Every row gives one point. Each copy is the shape, with its points in the same order, stretched, turned, moved and blurred by noise. Some copies are also mirrored. Which?

Shape:
[[-53  34]
 [ 49  -8]
 [-18 -53]
 [  7  10]
 [-19 -27]]
Copy 1, 5 rows:
[[ -9  57]
 [ 32 -40]
 [-46 -31]
 [ 17  -1]
 [-27  -6]]
Copy 1 is: only turned
Copy 2:
[[-29  37]
 [ 47 -23]
 [-20 -42]
 [ 15   5]
 [-14 -24]]
Copy 2 is: only turned
Copy 3 (5 x 2):
[[ 43 -40]
 [-31  59]
 [-46 -18]
 [  6  15]
 [-20 -21]]
Copy 3 is: mirrored

Shape, 6 rows:
[[-13  28  48]
 [ 26 -44 -47]
 [  1   5 -42]
 [-46   3  32]
 [ -7   1  57]
 [-14 -23  12]]
Copy 1, 6 rows:
[[-60  29  -3]
 [ 39 -46 -22]
 [  8 -29  20]
 [-67  -9  -7]
 [-57  21 -29]
 [-34 -19 -25]]
Copy 1 is: mirrored
Copy 2:
[[-11  49 -16]
 [ 19 -67  12]
 [ 14 -26  40]
 [-54  24 -10]
 [-18  31 -41]
 [-26 -13 -15]]
Copy 2 is: mirrored
Copy 3, 6 rows:
[[  4  -9  38]
 [ -3   5 -82]
 [-23  15 -38]
 [ -9 -43  26]
 [ 29 -16  31]
 [  6 -31 -22]]
Copy 3 is: only turned

Shape, 8 rows:
[[-17 -25 -17   5]
 [ 43 -70  12  18]
 [  7 -66  -9 -14]
 [-55  25  31 -14]
 [ 15  45  58  20]
 [-11 -32 -13  15]
 [ -3  18  -7 -10]
 [-32  12   8 -28]]
Copy 1 (8 x 4):
[[-27 -11 -20   2]
 [ 53 -26 -62  10]
 [ -5 -32 -61 -13]
 [-37 -32  50 -21]
 [ 46  -2  61 -13]
 [-14 -15 -27   7]
 [-15  15  12 -25]
 [-35 -21  18 -37]]
Copy 1 is: only turned
Copy 2 (8 x 4):
[[-14  -5 -40   3]
 [ 72  -7 -21  39]
 [ 34  14 -54  14]
 [-79  29  18   6]
 [-17   2  80  10]
 [ -4 -16 -34  12]
 [-24  -7  -2 -21]
 [-44  31   0 -19]]
Copy 2 is: mirrored
Copy 3 (8 x 4):
[[ 11 -20 -29   1]
 [ 88 -29 -30   1]
 [ 46 -37 -43 -27]
 [-32 -20  46 -17]
 [ 16  38  74   4]
 [ 15 -25 -34   7]
 [ -5  21  -6 -11]
 [-17  -4  11 -24]]
Copy 3 is: only turned
Copy 4:
[[ -6   1 -22  -5]
 [ 59  17 -55  35]
 [ 34  21 -63  -3]
 [-66  50  16  15]
 [-25  58  54  55]
 [  2  -2 -25   7]
 [-12  34  24 -14]
 [-37  49   6 -11]]
Copy 4 is: mirrored

Shape (10 x 6):
[[ 44 -27 -14 -12 -45  51]
 [ -6  41  -1  53 -33  33]
 [ 47 -10 -26   3 -26  52]
 [-28   2 -30 -10  47  -7]
 [ 54  48  -9   3 -20 -17]
 [-34  46 -21  -1 -34  39]
 [ 30  22  50  -9  45  60]
 [-26 -10  28  12 -22  -9]
 [ -5  22  25  -3  18  62]
 [-21 -23  12  35  44  -4]]
Copy 1 (10 x 6):
[[  1 -10  20 -32 -78  30]
 [-31   5  28  75 -27  18]
 [ -3   3   5  -5 -70  25]
 [-36   1 -19  -6  36 -42]
 [ 25  41  16  37 -36 -42]
 [-72  28  42  28 -13  11]
 [ 46  34   8 -18  16  44]
 [-10 -29  55  15  12 -22]
 [ -4  23  26  -8  11  39]
 [ -2 -35 -11  19  38 -14]]
Copy 1 is: only turned
Copy 2:
[[  4 -52   7  -5 -39  56]
 [ 18  20 -25  47 -49   5]
 [ -8 -50 -12  15 -27  46]
 [  7  12 -14 -18  52 -20]
 [-61 -20  -1  25 -41 -22]
 [ 10  36 -36 -14 -38  19]
 [-16  19  35  55  29  53]
 [ 33  22  38  -5 -15 -12]
 [  8  29   7  26  10  49]
 [ 40  10  19  30  46 -19]]
Copy 2 is: mirrored
Copy 3:
[[ 35 -69 -20  -6 -28 -13]
 [ 37  16  13  20 -85  32]
 [ 48 -54 -30  18 -27   7]
 [-26  26  -7  14  41  45]
 [ 58  44 -38 -21  -8  -9]
 [  8   9   5 -26 -58  71]
 [ 75   6  65  21  25   6]
 [-23   0  39 -10 -30 -13]
 [ 46   0  47  13  -6  38]
 [-16  15  36  55   9  -5]]
Copy 3 is: only turned
Copy 4:
[[ 30 -11   3 -38 -46  24]
 [-13  16  -1  50 -49  47]
 [ 39 -11  -4 -15 -38  42]
 [-14 -24 -38  25  54   6]
 [ 49  25 -13  39 -22 -10]
 [-27  12 -54  21 -41  28]
 [ 14  71  13 -27  26  44]
 [-34   2  20  17 -11 -22]
 [-17  43 -11  -6   7  51]
 [-31 -10  40  31  43  14]]
Copy 4 is: only turned

Shape:
[[-25 -20 -33  -4  10  44 -12 -27]
 [-33  35 -30  22  38  -3  28  -8]
 [ 29  14  -9  45  30  23 -17   1]
 [ 16  11  26 -17  36   5  27   6]
 [-32  -3 -26  27 -22  -6  -8  19]
 [ 10   3  -4  34 -19 -15  13  23]
 [ 13   2 -30  22 -19  -1   8  26]
 [ 23   8 -32  20  40 -14  12   4]
 [ -1 -25 -15  39 -21  -3  15  35]
 [-32  33   9 -15  17  14  35  32]
 [ -1   0  18  -8  -2 -16   1   2]
 [ 22  -9  21 -10 -19 -13  26  -8]]
Copy 1, 12 rows:
[[ 25  -8  15  -3   9 -28 -58   9]
 [ 14  -1 -48   8  20   0 -48 -26]
 [ 52   0 -37 -27 -24 -11  -9  -4]
 [  6  49 -31 -18 -13  -4   1   2]
 [ 15 -18  -5  19  17  12 -16  -5]
 [ 19  -4 -19   6 -17  35   4   6]
 [ 31  -7 -13  22 -17  12 -12   0]
 [ 46  26 -35  -5 -19   2 -16 -26]
 [ 36  -9  -8  13  -2  37 -11  24]
 [-14  15 -42  18  17  -1   0   9]
 [  1  19   0 -12  -8   5   8  -9]
 [ -1  31   7  -4 -39  19   2   6]]
Copy 1 is: mirrored
Copy 2 (12 x 8):
[[-35  33 -41  -6 -24  19 -25 -28]
 [-29  -1 -45  20  33  26 -57 -53]
 [-18  59 -18  21  23  13 -58  -3]
 [  0 -34  -2  31  12 -18 -33  26]
 [-26   5  -2  -2 -10  71 -24 -37]
 [ -5 -10   5  12   6  69 -19   0]
 [-26   1  -4   1  11  67 -17   6]
 [-14   2 -30  -5  49  23 -53  -9]
 [-14  -3  -2  -6 -21  95 -27   2]
 [-32 -37   3  45  -6  10 -34  -2]
 [  5 -31  14  13   4  11 -12  -2]
 [ 15 -47   6  14  -1  31  12  25]]
Copy 2 is: mirrored
